Each row is a point. Examples show where two turns around zero, p and q, send a point. Write where each new point lands after one turn and then the other. Backwards means that the second turn is done in reverse. Each puzzle has new turns, and all numbers are rounded.

Turn p:
[-3.4  0.2 -3.1] => [-4.6 -0.1 -0.7]
[1.8 1.5 3.3] => [3.2 1.9 1.5]
[ 2.6 -0.6 -2.0] => [ 1.1 -0.9 -3.0]
[-7.6 -0.1 -2.1] => [-7.5 -0.2  2.5]
[ 2.6 -2.0  3.9] => [ 4.4 -1.5  2.0]
[ 4.0  1.0 -0.1] => [ 3.2  0.9 -2.4]
Turn q:
[ 1.9 -3.5  4.1] => [ 5.1 -1.6  2.1]
[-2.1  1.7 -1.8] => [-3.2  0.1 -0.4]
[5.7 1.4 3.2] => [4.7 4.6 1.1]
[-2.9  1.4 -0.9] => [-3.2 -0.6  0.6]
[-2.5 -1.0 -4.7] => [-3.3 -2.4 -3.5]
Where do these land?
q, then p: [-6.4  0.0  2.9] => [ 0.3 -3.0  6.3]
q, then p: [4.7 3.6 0.1] => [ 0.4  5.5 -2.1]
q, then p: [ 0.3 -1.7 -3.2] => [-2.1 -1.7 -2.5]
q, then p: [ 1.4 -1.9  0.3] => [ 1.4 -0.8 -1.7]

Turn p:
[ 5.2 -2.3 -3.5  2.3] => [ 5.7 -2.8  1.1  2.9]
[ 2.2 -4.1 -1.0  1.1] => [ 3.0 -2.2  3.2  0.1]
[ 0.1  4.5 -2.6 -3.6] => [ 0.2  0.1 -6.2 -1.2]
[-3.7 -2.7 -2.3 -0.9] => [-2.3 -4.1  0.7 -2.1]
[-2.1 -1.1  4.3 -3.4] => [-2.1  2.9  1.5 -4.6]
[-0.3  5.6  4.3  1.3] => [-2.5  6.0 -1.9  2.4]
[-1.4  0.1  0.9  3.2] => [-2.0  0.2  1.6  2.5]
Turn q:
[-5.5 -0.6 -2.4 -3.3] => [-5.1  3.3 -3.1  0.6]
[-5.7 -0.2 -1.4 -0.3] => [-4.1  3.3 -0.8  2.5]
[0.5 1.7 4.6 4.4] => [2.4 0.3 6.1 1.0]
[1.5 2.8 0.6 1.1] => [ 3.1  1.1  0.9 -0.3]
[ 3.8 -4.1  2.6 -2.0] => [-0.8 -5.2  0.9 -3.7]
[ 2.8 -1.4 -4.3  3.4] => [ 2.8 -3.3 -2.5  3.8]
[ 2.6  1.9  0.3 -3.2] => [ 1.9  0.5 -1.4 -3.9]
Where do these land?
p, then q: [ 1.9  0.9 -6.6  2.4] => [ 0.5 -6.0 -1.0  4.1]
q, then p backwards: [-1.0 -0.5 -0.8 -0.1] => [-0.7  1.1 -0.1  0.5]
p, then q: [ 2.5 -0.4  2.4  7.3] => [3.5 0.0 6.8 2.7]
p, then q: [ 0.7  2.1  2.1 -2.8] => [ 1.6  2.6 -2.5 -1.2]
p, then q: [ 1.5 -1.7  0.6 -2.0] => [ 0.7 -0.6 -0.5 -2.9]
p, then q backwards: [-5.5 -0.4  2.3 -4.8] => [-1.6 -1.7  2.8 -6.7]

Turn p:
[-2.2  2.2 -3.3  1.0 -4.0 -7.5] => [-1.4  6.1 -4.2  1.0 -3.0 -5.2]
[-2.4 -0.1  5.1  1.7 -0.4  2.9] => [-1.8 -1.3  5.4  2.2 -1.3  1.5]
[-2.5 -4.4  1.0 -3.6  1.7  3.7] => [-2.5 -4.4  1.6 -4.3 -1.2  2.9]
[ 2.5 -0.8  1.7  0.8 -5.4  4.6] => [ 4.4 -2.2  1.8  2.4 -4.5  2.7]
[-2.6  2.2 -3.3 -1.7  3.2  3.6] => [-3.0  0.1 -2.4 -0.7  2.4  5.3]
[ 3.3 -2.7 -1.2  1.4  0.5  0.0] => [ 2.4 -3.1 -1.5  0.2  0.9 -1.7]
[ 4.2 -1.1  2.0 -2.4  4.5 -1.5] => [ 2.5 -1.1  1.8 -3.8  4.8 -1.7]
[-4.3  3.6 -0.2 -1.0  0.8 -2.1] => [-4.0  4.6  0.0 -0.2  0.4  0.5]
[ 4.0  1.0 -1.8  3.8 -1.0 -3.7] => [ 3.3  1.2 -2.6  3.2  1.4 -4.3]
Turn q:
[-0.4 -3.8 -2.0 -0.8 -5.8 -0.4] => [ 3.0 -0.9 -4.1 -2.3 -4.4  1.1]
[ 1.0  0.1  1.1 -2.4  1.5 -3.9] => [ 1.0 -0.9  2.7 -2.9  1.1 -2.7]
[-4.6  2.5 -1.8  6.8  0.1  2.6] => [-6.5  0.4 -4.4  4.6 -0.2  0.1]
[ 3.0 -0.6  1.5 -1.6 -2.7 -1.3] => [ 3.8  1.5  0.8 -1.1 -1.7 -1.3]
[0.5 2.1 4.0 2.3 5.3 1.6] => [-2.8  0.5  5.0  4.3  2.1 -0.5]
[-4.0 -4.3 -4.6  2.2 -4.2  4.5] => [-1.1 -2.3 -6.9  0.9 -3.8  5.4]
[-0.4  4.4  2.0 -2.3  2.5  1.0] => [-2.1  3.4  3.3 -0.7  2.9  0.5]
[ 6.5  0.2 -1.0 -4.4  1.5 -3.6] => [ 6.4 -0.3  2.5 -2.7  4.1 -2.5]
[-1.6 -0.6  0.8  0.2  1.8 -0.4] => [-1.8 -1.4  1.3 -0.1  0.0  0.1]
Where do these land?
q, then p: [ 3.1 -4.2 -1.3  1.0 -2.1  2.6] => [ 4.4 -3.3 -2.0  2.5 -0.6  0.2]
q, then p: [-2.6  0.7  2.1 -0.1 -2.9 -2.2] => [-0.3  3.6 -0.4 -1.2 -3.3 -0.2]
q, then p: [-0.8  1.4 -3.7  0.7 -0.7 -4.2] => [-1.5  1.0 -3.7 -3.5  1.1 -2.0]
p, then q: [-0.7 -1.1  2.3  4.2 -0.8  0.6] => [-1.0 -1.6  0.1  2.2 -3.4 -2.4]
p, then q: [-0.6  4.1 -7.6 -3.7 -1.2  4.0] => [ 0.6  2.5 -5.6  1.5  4.8  6.6]
q, then p: [ 0.6 -4.5  3.2 -1.0  4.4  3.1] => [ 0.8 -5.0  5.5  1.8 -1.4  0.5]
q, then p backwards: [ 0.9  3.5  5.0 -1.1  3.4 -3.9] => [-0.8 -0.1  6.5  0.4  2.0 -4.3]
